Each row is a point. The ring and each string are closed loops that go straight from each point to the next, and from the last back to the first. Before rounding, they use only three directions, however many columns there are. How many times does the string pass through the ring? Passing back the other way cancels.

Ring:
[[ 34 -18 -51]
 [ 11  25 -36]
 [-17  41  -1]
 [-24  32  20]
 [ -4  -8  32]
 [ 25 -43   8]
 [ 41 -53 -31]]
String (32 x 3):
[[ -2 -41  25]
 [  4 -51  16]
 [ -3 -53  -8]
 [  6 -24 -10]
 [ 21 -18  -5]
 [ 12 -55 -18]
 [ 17 -67 -26]
 [ 14 -22 -15]
 [ 37 -15 -17]
 [ 66 -22 -35]
 [ 71 -45 -65]
 [ 51 -11 -42]
 [ 23  -9 -24]
 [ 28   0 -27]
 [ 43  23 -41]
 [ 45  43 -50]
 [ 26  31 -30]
 [ 29  68 -33]
 [  7  62 -33]
 [-16  24 -29]
 [-23  21 -21]
 [-27  46  -8]
 [-21  78  13]
 [ -7  59  17]
 [-16  67  30]
 [-35  50  37]
 [-38  19  32]
 [-28  35  51]
 [-10  32  50]
 [  4  14  28]
 [  2  -9   9]
 [-13 -40   9]]
Times through: 0
String (25 x 3):
[[ 10 -73 -24]
 [ 46 -94 -38]
 [ 36 -92 -51]
 [ 52 -65 -56]
 [ 57 -20 -44]
 [ 26 -10 -26]
 [ 42   5 -42]
 [ 18  -3 -27]
 [  3 -16 -32]
 [  9  30 -48]
 [ 13  76 -31]
 [ 15  49  -7]
 [  9  24  -4]
 [  6  30   1]
 [-22   2  -3]
 [-37  18  15]
 [-45  52  52]
 [ -2  45  41]
 [  7  -2   0]
 [ -7 -25  -3]
 [ -8 -31   2]
 [ -5 -49  21]
 [ 31 -34  38]
 [ 45 -15  20]
 [ 17 -27  -7]]
Times through: 4

Ring (9 x 8):
[[ 20  38  21  20 -22  26  15  -3]
 [ 13  44   7  12  23  11  41  23]
 [ -3  18   2 -11  63 -12  45  37]
 [-11 -10   9 -24  64 -20  26  27]
 [-15 -34  19 -32  44 -19   0   8]
 [-13 -48  35 -32  -8  -5 -29 -22]
 [ -3 -36  42 -19 -49  13 -37 -40]
 [ 11  -5  40   3 -65  29 -27 -39]
 [ 18  17  34  14 -54  32 -12 -26]]
String, 26 rows:
[[  9  44  -5  11  92 -11  57  55]
 [ -6  41 -13 -15  83 -17  83  59]
 [-11  21  -3 -25  54 -13  63  38]
 [ -5   3  13 -17  26  -5  25  14]
 [ -3 -11  18 -11  42  -9   5  12]
 [ -8 -35  19 -16  80 -26 -12  19]
 [-23 -45  15 -43  69 -32   5  18]
 [-23 -39  18 -46  30 -20   9   5]
 [-12 -21  22 -31   3  -5   7  -4]
 [ -2 -23  29 -12   8  -1 -17  -9]
 [ -1 -51  41 -11   8  -4 -54 -24]
 [ -7 -73  52 -23 -27   1 -74 -47]
 [-13 -53  46 -39 -74  13 -41 -53]
 [ -7 -20  34 -27 -61  17 -10 -34]
 [  0 -10  31 -13 -37  15  -9 -23]
 [  1  -3  31 -16 -59  22  -1 -28]
 [  7   6  36  -8 -90  35  -6 -41]
 [ 27   8  50  27 -94  47 -47 -54]
 [ 28  13  42  32 -54  37 -38 -34]
 [ 12   0  29   9  -3  12 -15  -9]
 [  4  16  19  -7 -18  14  20  -3]
 [ 12  55  10   5 -36  28  51   4]
 [ 20  71   5  20 -13  28  59  18]
 [  4  43   6  -7  -7  14  56  15]
 [  5  15  16  -3   9   7  20   7]
 [ 13  24  12  14  49   1  19  24]]
Times through: 2
String:
[[  7  23  17  -1 -11  14  24   2]
 [  5  16  19  -5 -12  13  19  -1]
 [ 12  33  20   5 -38  26  24  -7]
 [ 17  41  26   9 -81  42  19 -25]
 [ 26  13  47  25 -95  48 -38 -51]
 [ 19 -18  49  18 -51  28 -59 -44]
 [ 11 -27  49   3 -60  25 -55 -47]
 [  4 -44  54  -9 -77  24 -65 -60]
 [  6 -39  47  -2 -31  12 -57 -38]
 [  2 -20  34  -9 -19   9 -22 -21]
 [ -5  -5  24 -22 -30  11   9 -14]
 [ -6 -13  33 -26 -66  19  -4 -33]
 [  1  -4  28 -13 -30  14  -1 -17]
 [  4  -4  27  -4 -11  10  -6 -10]
 [  3   9  23 -10 -31  16  12 -12]
 [  7   3  26   0  -9  12  -3  -8]
 [ 25  13  33  31  -7  22 -26 -12]
 [ 29  46  23  36 -18  31   8  -2]
 [ 26  65  13  29 -19  32  39   9]
 [ 14  63   7   9 -26  27  59  12]]
Times through: 0

Ring:
[[  6   7 -45   0 -30  45 -54 -29 -37  -1  -4   5  25  27]
 [ 19   6 -33  14 -31  49 -58 -11 -33 -11  -2   1  11  23]
 [ 33   2  -7  31 -22  41 -46  19 -19 -27   3  -6 -13  14]
 [ 36  -2  18  37  -2  15 -14  42   1 -39   9 -13 -32   4]
 [ 19  -4  35  23  26 -27  34  47  23 -38  15 -13 -36  -5]
 [  0  -4  33   6  37 -47  53  35  29 -26  15  -5 -25  -7]
 [-17  -2  22 -12  39 -55  57  16  26 -11  12   4  -9  -5]
 [-33   2  -5 -30  28 -44  41 -16  11   9   6  14  17   4]
 [-33   5 -32 -34   8 -18  12 -39 -10  16   1  15  35  16]
 [-20   8 -50 -25 -13  14 -22 -47 -28  14  -2  11  40  25]]
String (31 x 14):
[[ 14  -5  62  24  27 -34  24  68  34 -21   7  15 -44 -21]
 [  6  -5  62  17  32 -43  33  64  37 -17   7  18 -40 -22]
 [  4  -7  66  15  49 -64  65  66  48 -28  15   4 -46 -23]
 [  4  -6  26   7  52 -63  89  30  33 -48  28 -36 -30   0]
 [  3  -1 -14   0  26 -28  52  -4   5 -39  22 -37  -5  18]
 [ -3   1   0  -2  13 -16  16   5   4 -13   8  -1  -2   7]
 [-25  -1  42 -15  30 -50  28  29  30  17  -2  43  -8 -20]
 [-38  -1  29 -29  42 -67  55  11  31  16   4  32   2 -14]
 [-39   1 -12 -38  41 -62  71 -26  15   1  13  -1  20   8]
 [-28   3 -42 -33  27 -37  58 -46  -4 -13  18 -25  29  26]
 [ -7   3 -33 -11  10  -9  22 -26 -11 -18  13 -20  16  23]
 [-23   3  12 -17   9 -20  -4   5   7  22  -6  41  10  -6]
 [-42   6 -13 -39   6 -22  -3 -27  -3  38  -9  46  34   2]
 [-38   6  -8 -34  -1 -12 -19 -20  -5  43 -13  55  32  -1]
 [ -9   3   0  -7   1  -4 -11   2  -2   7  -2  23   7   3]
 [ -4   5 -46 -10  -6  12  -5 -36 -24 -12   8 -15  24  29]
 [ -5   9 -95 -19 -25  41 -25 -79 -53 -13   8 -32  52  53]
 [ -8  12 -91 -21 -46  64 -72 -77 -62  14  -7   3  60  46]
 [ -6   9 -38  -9 -39  51 -81 -29 -38  27 -16  38  34  18]
 [ 18  10 -82   4 -46  73 -70 -54 -60 -14   0 -21  37  48]
 [ 19   6 -54   9 -25  45 -37 -30 -38 -25   7 -25  18  36]
 [ 13   3 -28   8 -11  23 -20 -10 -20 -21   6 -13   6  22]
 [  5   2   8   8  -8  12 -31  17  -5   2  -4  25  -3   1]
 [ 27   3  11  28 -28  43 -68  31 -15  -5  -8  25 -14   2]
 [ 56   2  -2  52 -37  67 -75  36 -26 -38   1 -11 -26  15]
 [ 54   1 -23  46 -20  49 -31  16 -26 -61  16 -48 -22  29]
 [ 23   1 -19  18  -2  14  -1   3 -13 -38  14 -29  -8  21]
 [ 10   0  17  13   2   0 -11  27   4 -11   2  13 -14  -1]
 [ 19  -2  55  28   6  -6 -18  66  21  -9  -2  31 -38 -20]
 [ 36  -5  51  42  16 -10   9  71  23 -42  12  -6 -52 -11]
 [ 40  -7  50  45  28 -23  37  72  29 -60  21 -29 -59  -7]]
Times through: 3

Ring, 7 rows:
[[ 46  33  36 -16  27 -12  30  28  10  23  29   0  15  67]
 [ 33  27  34 -32  30 -31  45   6  -3  18  31  30  22  76]
 [ -6  11  -3   8  21 -14  19 -13   1 -17   1  30  14  17]
 [-43 -20 -29  38   9  -6 -31 -16   3 -42 -34   9   7 -49]
 [-39 -24 -29  49   5   4 -54   2  12 -40 -41 -17   1 -65]
 [-13  -5 -18  51   7  18 -45  21  22 -27 -28 -32  -1 -46]
 [ 34  29  14  23  18  16  -1  38  25   5   8 -27   4  21]]
String:
[[-35  -5 -44  75   4  31 -43   1  23 -51 -41 -18  -4 -71]
 [-25   6 -48  95   1  54 -49  15  35 -52 -43 -37 -11 -80]
 [ -7   3 -12  37  12  10 -22  12  16 -22 -17 -13   4 -22]
 [-20 -23   0   9  12 -23 -37   7   2 -15 -20  -8  10 -22]
 [  0   3   1  18  15  -5 -13  12  10 -11  -7  -6   8  -2]
 [ -1 -10  12   1  15 -21 -23  16   4  -3  -7 -10  11   1]
 [ 12  -1  17   3  16 -13 -21  28  10   4  -2 -21   9   9]
 [  6   3  10   6  17 -13  -9  15   8  -4  -2  -5  11  10]
 [ 24  36  -7  49  15  37   1  28  31 -13  -1 -23  -1   2]
 [ 45  55 -10  79  11  72 -12  57  52 -10  -2 -60 -11  -9]
 [ 33  47 -19  88   8  75 -24  54  53 -19 -12 -63 -13 -28]
 [ 15  31 -17  64  11  45 -13  29  35 -22 -11 -31  -4 -19]
 [-21 -19  -5  18  11 -16 -36   6   5 -19 -22  -9   8 -27]
 [-68 -66 -22  19   2 -39 -82 -11  -9 -39 -53  -9   9 -80]
 [-68 -65 -16   2   7 -53 -64 -22 -17 -36 -45  11  15 -61]
 [-34 -32  -2  -3  14 -40 -28 -12 -10 -20 -21  15  15 -19]
 [-26 -15 -11  17  13 -17 -20  -8   1 -26 -20  10  11 -21]
 [-53 -41 -13  -2  13 -48 -26 -31 -17 -33 -28  33  18 -29]
 [-37  -2 -36  45  12   5  -6 -25   6 -47 -26  25   7 -36]
 [-11  20 -28  51  14  23   5  -7  17 -36 -14  11   3 -18]
 [ -4   4  -1  14  17  -9  -3   2   6 -14  -6   7  10   3]
 [-29 -24   1 -10  17 -43 -10 -18 -12 -18 -13  28  18  -2]
 [-50 -23 -28  25  12 -20 -18 -31  -6 -44 -30  31  12 -38]
 [-60 -39 -28  20   9 -31 -35 -32 -10 -45 -38  26  13 -51]
 [-63 -30 -49  62   3   6 -51 -22   7 -61 -52   3   1 -85]]
Times through: 2

Ring (10 x 14):
[[ 12   1  -2 -34   8 -47  22 -24 -43  17   1  12 -10 -13]
 [-11   4  28 -22 -18 -25  36 -15 -38  15  15   9   6  -1]
 [-35   2  61  -7 -50  16  54  -2 -19   8  34   0  29  18]
 [-33  -6  63  -3 -55  41  61   1   2   2  39  -7  36  27]
 [-17 -14  44  -6 -42  50  57  -2  18  -2  35 -11  32  26]
 [  7 -16   3 -23 -11  37  39 -12  17  -5  18 -12  19  10]
 [ 20 -10 -26 -39  12  15  22 -20   3  -4   5  -9   8  -8]
 [ 33  -2 -54 -56  38 -22   3 -30 -22   1 -12  -2  -7 -29]
 [ 40   1 -59 -59  47 -51  -3 -35 -39   9 -19   7 -20 -36]
 [ 36   0 -43 -51  39 -60   4 -34 -45  15 -15  11 -23 -30]]
String, 25 rows:
[[-33   7  39 -20 -37  21  43  -5 -20   2  28  -5  32   6]
 [-56   3  80   0 -72  56  65   8  -2  -1  48 -11  52  29]
 [-51  -7  89   9 -78  68  75  10  14  -2  53 -12  52  41]
 [-56  14  60 -15 -58  41  50   3 -19  -2  38  -9  50  12]
 [-12  -6  31 -16 -28  18  45  -9  -6   4  24  -3  20  12]
 [ -1 -27  58   8 -43  30  68  -4  21   8  35  -2  14  38]
 [ -6 -10  33 -13 -26   9  47 -10  -6   8  23   0  13  14]
 [ -2  -7  21 -20 -17  -1  40 -13 -14   8  17   1   9   6]
 [ 14 -17  22 -13 -11 -13  44 -17  -8  14  15   6  -4  12]
 [ 11  -7  27 -16  -8 -51  38 -21 -38  25   9  18 -15   4]
 [ -4  17   0 -41   6 -62  15 -24 -68  20  -1  15  -6 -25]
 [-14  19  -4 -45   0 -28  14 -19 -53   8   4   4  12 -24]
 [  3   5  -9 -40   5 -22  19 -21 -35   8   3   3   4 -16]
 [  7  21 -38 -61  29 -57  -4 -30 -67  11 -13   9  -5 -42]
 [ 54   4 -76 -68  67 -89 -15 -44 -60  17 -32  16 -38 -49]
 [ 66 -17 -60 -49  56 -67   3 -40 -28  17 -23  13 -41 -27]
 [ 29  -7 -26 -40  23 -35  16 -28 -26  11  -5   6 -13 -16]
 [  2  13 -18 -48  12 -34  11 -24 -48   8  -2   5   3 -26]
 [ -7  22 -17 -52  12 -45   6 -24 -63  10  -4   8   4 -33]
 [ 12  -2  -6 -34   7 -29  23 -22 -30  11   3   6  -4 -11]
 [ 25 -14   3 -23   6 -35  32 -23 -21  17   5  10 -15   0]
 [ 14 -15  24 -13 -11 -25  43 -18 -17  18  14  10  -8  11]
 [ -6  -3  23 -21 -18  -4  38 -13 -20   9  17   2  11   4]
 [-39  15  39 -25 -36   9  38  -6 -35   4  25  -2  33  -1]
 [-21   8  21 -28 -22   6  33 -11 -27   3  19  -2  23  -3]]
Times through: 0
String (31 x 14):
[[ 35  12 -67 -69  55 -73 -14 -39 -62  12 -26  11 -23 -50]
 [ 64  -4 -83 -66  70 -74 -13 -44 -43  13 -32  11 -38 -45]
 [ 70 -17 -73 -55  63 -57  -1 -41 -21  12 -25   9 -38 -30]
 [ 44 -14 -41 -43  34 -32  13 -31 -15   9 -10   4 -19 -17]
 [ 11   3 -22 -44  14 -19  15 -23 -29   5  -1   1   2 -19]
 [  6  22 -48 -67  32 -37  -7 -29 -56   3 -13   1   3 -45]
 [ 38  16 -87 -80  66 -66 -24 -41 -61   6 -31   6 -20 -60]
 [ 77 -14 -88 -63  76 -72 -10 -46 -30  13 -33  11 -45 -40]
 [ 67 -21 -57 -45  53 -55   8 -38 -17  14 -19  10 -38 -21]
 [ 17  -3 -16 -38  13 -23  20 -23 -25   8   1   3  -4 -13]
 [ -5  17 -15 -49   9 -33  10 -22 -52   8  -1   4   7 -28]
 [ -2  13 -10 -44   7 -35  14 -22 -49  10   0   6   3 -23]
 [  2   1   1 -33  -2 -14  26 -18 -27   8   8   2   6  -9]
 [-29  23  16 -39 -15 -25  21 -15 -59   9  11   5  19 -19]
 [-42  23  46 -25 -34 -30  34 -10 -64  16  20  10  21  -7]
 [-18  -5  63  -1 -42 -16  56  -8 -27  20  29  11   9  21]
 [ -1 -17  49  -1 -32  -1  57 -10  -4  15  26   6   5  25]
 [ -2  -5  17 -22 -14   0  37 -14 -14   7  16   0  10   4]
 [-33  15  27 -30 -28   6  33  -9 -35   3  21  -2  29  -6]
 [-73  26  72 -16 -66  27  49   4 -41   2  40  -5  54   7]
 [-66  10  95   3 -79  37  67   8 -21   6  49  -3  50  28]
 [-20 -14  67   4 -51  22  65  -2   1  10  37   0  21  32]
 [  9 -21  34  -6 -23   5  52 -12   4  11  22   2   3  22]
 [-16   2  29 -21 -25   2  39 -11 -23   7  20   1  18   4]
 [-40  19  35 -28 -33  -1  34  -8 -44   6  22   0  30  -6]
 [-39  16  54 -18 -40 -21  42  -8 -52  16  24   9  21   1]
 [  7  -6  30 -15 -11 -51  39 -20 -41  25  11  18 -13   4]
 [ 33 -15  -2 -24  13 -51  29 -27 -27  21   0  15 -24  -3]
 [ 39  -6 -25 -39  32 -76  13 -34 -48  24 -12  19 -32 -21]
 [ 26  10 -39 -55  37 -75   0 -35 -63  18 -17  15 -22 -37]
 [-11  22 -17 -53   9 -31   7 -22 -57   6  -1   3  11 -32]]
Times through: 4
